Rows are points. The points of each table are mixes of a few directions, plus a little noise. How many directions does each table use, and how many do they share? Where both have some left over, give the other angles between the two spaces (their principal angles), to ten degrees, smallest first.

First (6 x 3):
[[-0.17  0.23 -0.11]
 [-0.01  0.01  0.00]
 [ 0.10 -0.12  0.05]
 [ 0.66 -0.88  0.39]
 [-0.65  0.87 -0.38]
 [ 0.07 -0.11  0.04]]
Second (4 x 3):
[[ 0.90  0.01  0.54]
 [ 0.09  0.01 -0.15]
 [-0.80 -0.03 -0.14]
 [-0.19  0.01 -0.25]]
Directions: first 1, second 2, shared 0; angles 50

First (9 x 8):
[[ 0.91 -0.58  0.65 -0.06 -0.02  0.11 -0.25  0.21]
 [ 0.13 -0.74  0.19  0.05 -0.19 -0.19 -0.14  0.05]
 [-0.08  1.34  0.09 -0.03 -0.05  0.62  0.66 -0.13]
 [-0.13  0.53 -0.96  0.02  0.12  0.00  0.51  0.39]
 [ 0.62  0.30  0.52 -0.06 -0.01  0.40  0.12  0.07]
 [ 0.16 -0.52  0.01 -0.02  0.12 -0.25 -0.37  0.07]
 [-0.55 -0.31  0.45 -0.03  0.14 -0.29 -0.75 -0.59]
 [-0.53 -0.13 -0.43  0.02  0.14 -0.35 -0.24 -0.12]
 [-0.52  0.11 -0.52  0.11 -0.25 -0.07  0.48  0.04]]
Second (9 x 8):
[[ 0.33  0.26 -0.60  0.14  0.16  0.67  0.21  0.18]
 [ 0.31  0.40 -0.47  0.08  0.22  0.60  0.14  0.12]
 [ 0.14  0.81  0.15 -0.15  0.40  0.19 -0.18 -0.12]
 [ 0.07 -0.32 -0.33  0.14 -0.14  0.18  0.18  0.14]
 [-0.10  0.86  0.69 -0.32  0.39 -0.30 -0.41 -0.31]
 [-0.36 -1.30  0.09  0.15 -0.65 -0.63  0.15  0.08]
 [ 0.06 -0.52 -0.42  0.19 -0.24  0.19  0.25  0.19]
 [ 0.03 -0.14 -0.16  0.07 -0.06  0.09  0.08  0.07]
 [-0.48 -0.05  1.04 -0.29 -0.08 -0.99 -0.42 -0.34]]
Directions: first 4, second 2, shared 1; angles 40

First (8 x 12):
[[ 0.59  0.37 -0.42 -0.06 -0.62  0.39  0.22 -0.22  0.00  0.28 -0.33 -0.40]
 [-0.22 -0.15  0.38  0.02  0.46 -0.18 -0.18  0.39 -0.03 -0.22  0.07  0.05]
 [ 0.04 -0.07  1.39  0.00  1.44 -0.21 -0.63  1.95 -0.18 -0.73 -0.33 -0.66]
 [-0.18 -0.11  0.06  0.02  0.12 -0.11 -0.04 -0.02  0.01 -0.05  0.11  0.15]
 [-0.29 -0.14 -0.43  0.03 -0.36 -0.08  0.18 -0.77  0.08  0.20  0.30  0.48]
 [-0.07 -0.02 -0.39  0.01 -0.38  0.03  0.17 -0.58  0.05  0.20  0.13  0.24]
 [-0.14 -0.06 -0.26  0.01 -0.22 -0.03  0.11 -0.44  0.04  0.12  0.16  0.26]
 [ 0.26  0.18 -0.34 -0.03 -0.44  0.20  0.17 -0.31  0.02  0.21 -0.11 -0.11]]
Second (11 x 12):
[[ 0.20 -0.08  0.48  0.64  0.19 -0.03  0.00 -0.05  0.08  0.13 -0.17 -0.26]
 [ 0.16 -0.42  0.22 -0.65  0.31 -0.51  0.54 -0.36 -0.16 -0.53 -0.74 -0.31]
 [-0.14 -0.15  0.33 -0.71 -0.69 -0.37  0.41  0.37 -0.76 -0.60 -0.32 -0.41]
 [ 0.10  0.11  0.57  0.59 -0.13  0.04 -0.10 -0.06 -0.11  0.34  0.03 -0.36]
 [ 0.19 -0.01 -0.23  0.05  0.38  0.09 -0.11 -0.19  0.33  0.16  0.05  0.35]
 [ 0.50 -0.05  0.66  0.66  0.17 -0.03 -0.09 -0.07  0.01  0.35 -0.15 -0.11]
 [-0.40  0.42 -0.55 -0.80  0.08  0.09 -0.18 -1.11  0.20  0.65  0.41 -0.09]
 [-0.25 -0.04  0.12  0.72  0.04  0.16 -0.04  0.33  0.11 -0.13  0.01 -0.24]
 [ 0.12 -0.16 -0.89  0.30  0.87  0.31 -0.23  0.11  0.86 -0.10  0.14  0.94]
 [-0.55  0.49 -0.73 -0.67 -0.80  0.33 -0.31  0.30 -0.26  0.19  0.81  0.35]
 [ 0.05 -0.12  0.06 -0.14 -0.42 -0.06  0.11  0.72 -0.34 -0.45 -0.05  0.15]]
Directions: first 2, second 5, shared 0; angles 50, 70

First (10 x 20):
[[-0.07  0.15 -0.34 -0.64  0.26  0.54 -0.19  0.04  0.06 -0.17  0.25 -0.23
  -0.10 -0.30  0.15  0.31  0.25  0.19  0.05  0.52]
 [-0.06  0.27  0.41  0.19  0.16 -0.49 -0.06 -0.03  0.20  0.14 -0.03 -0.01
   0.16  0.16 -0.05 -0.64  0.03 -0.66  0.47 -0.55]
 [ 0.15 -0.57 -0.59  0.02 -0.43  0.62  0.24  0.04 -0.38 -0.17 -0.09  0.16
  -0.26 -0.12  0.03  0.97 -0.20  1.08 -0.87  0.68]
 [ 0.19 -0.62  0.13  0.97 -0.69 -0.40  0.47 -0.01 -0.35  0.14 -0.43  0.47
  -0.04  0.37 -0.21  0.16 -0.53  0.44 -0.66 -0.35]
 [-0.19  0.60 -0.40 -1.31  0.73  0.79 -0.52  0.03  0.31 -0.27  0.54 -0.57
  -0.07 -0.54  0.31  0.16  0.62 -0.14  0.55  0.73]
 [ 0.00  0.03  0.11  0.11 -0.01 -0.14  0.01  0.00  0.03  0.05 -0.03  0.03
   0.03  0.06 -0.03 -0.14 -0.02 -0.13  0.06 -0.14]
 [-0.10  0.36  0.46  0.10  0.23 -0.53 -0.11 -0.03  0.25  0.15  0.01 -0.03
   0.20  0.14 -0.04 -0.71  0.08 -0.76  0.57 -0.55]
 [-0.18  0.56  0.00 -0.77  0.60  0.21 -0.40  0.00  0.32 -0.09  0.36 -0.39
   0.06 -0.26  0.16 -0.27  0.44 -0.51  0.65  0.16]
 [ 0.25 -0.82 -0.08  1.01 -0.84 -0.18  0.55  0.00 -0.49  0.10 -0.48  0.53
  -0.11  0.34 -0.20  0.53 -0.61  0.85 -0.98 -0.10]
 [-0.01  0.05  0.31  0.31 -0.03 -0.41  0.03 -0.02  0.07  0.13 -0.11  0.08
   0.09  0.18 -0.07 -0.38 -0.07 -0.36  0.19 -0.41]]
Second (9 x 20):
[[ 0.04  0.36  0.21 -0.35  0.49 -0.20 -0.14  0.10  0.20  0.13  0.09 -0.07
   0.31 -0.02  0.07 -0.47  0.28 -0.49  0.49 -0.24]
 [-0.17 -0.52 -0.34  0.55 -0.84  0.36  0.15 -0.23 -0.27 -0.28 -0.08  0.01
  -0.61  0.01 -0.13  0.75 -0.45  0.72 -0.71  0.44]
 [-0.17  0.50  0.22 -0.38  0.44 -0.12 -0.29 -0.03  0.32  0.01  0.22 -0.26
   0.10 -0.10  0.06 -0.51  0.29 -0.68  0.66 -0.17]
 [-0.57 -0.22 -0.32  0.47 -0.91  0.50 -0.15 -0.48 -0.02 -0.52  0.17 -0.39
  -1.02 -0.13 -0.14  0.65 -0.42  0.32 -0.34  0.57]
 [ 0.51 -0.26  0.03  0.00  0.24 -0.23  0.33  0.34 -0.24  0.33 -0.29  0.46
   0.58  0.16  0.04 -0.01  0.04  0.33 -0.31 -0.23]
 [ 0.63 -0.40  0.00  0.06  0.22 -0.26  0.44  0.41 -0.34  0.40 -0.38  0.60
   0.68  0.21  0.04  0.07  0.00  0.51 -0.48 -0.25]
 [ 0.42 -0.38 -0.06  0.14  0.00 -0.11  0.34  0.25 -0.29  0.23 -0.29  0.43
   0.37  0.15  0.00  0.19 -0.09  0.50 -0.47 -0.09]
 [ 0.24 -0.01  0.08 -0.11  0.26 -0.16  0.10  0.18 -0.05  0.19 -0.10  0.19
   0.36  0.06  0.04 -0.15  0.10  0.00  0.01 -0.18]
 [-0.93  0.92  0.18 -0.39  0.10  0.21 -0.80 -0.53  0.68 -0.48  0.66 -0.96
  -0.77 -0.34  0.01 -0.52  0.25 -1.22  1.15  0.16]]
Directions: first 2, second 2, shared 1; angles 70
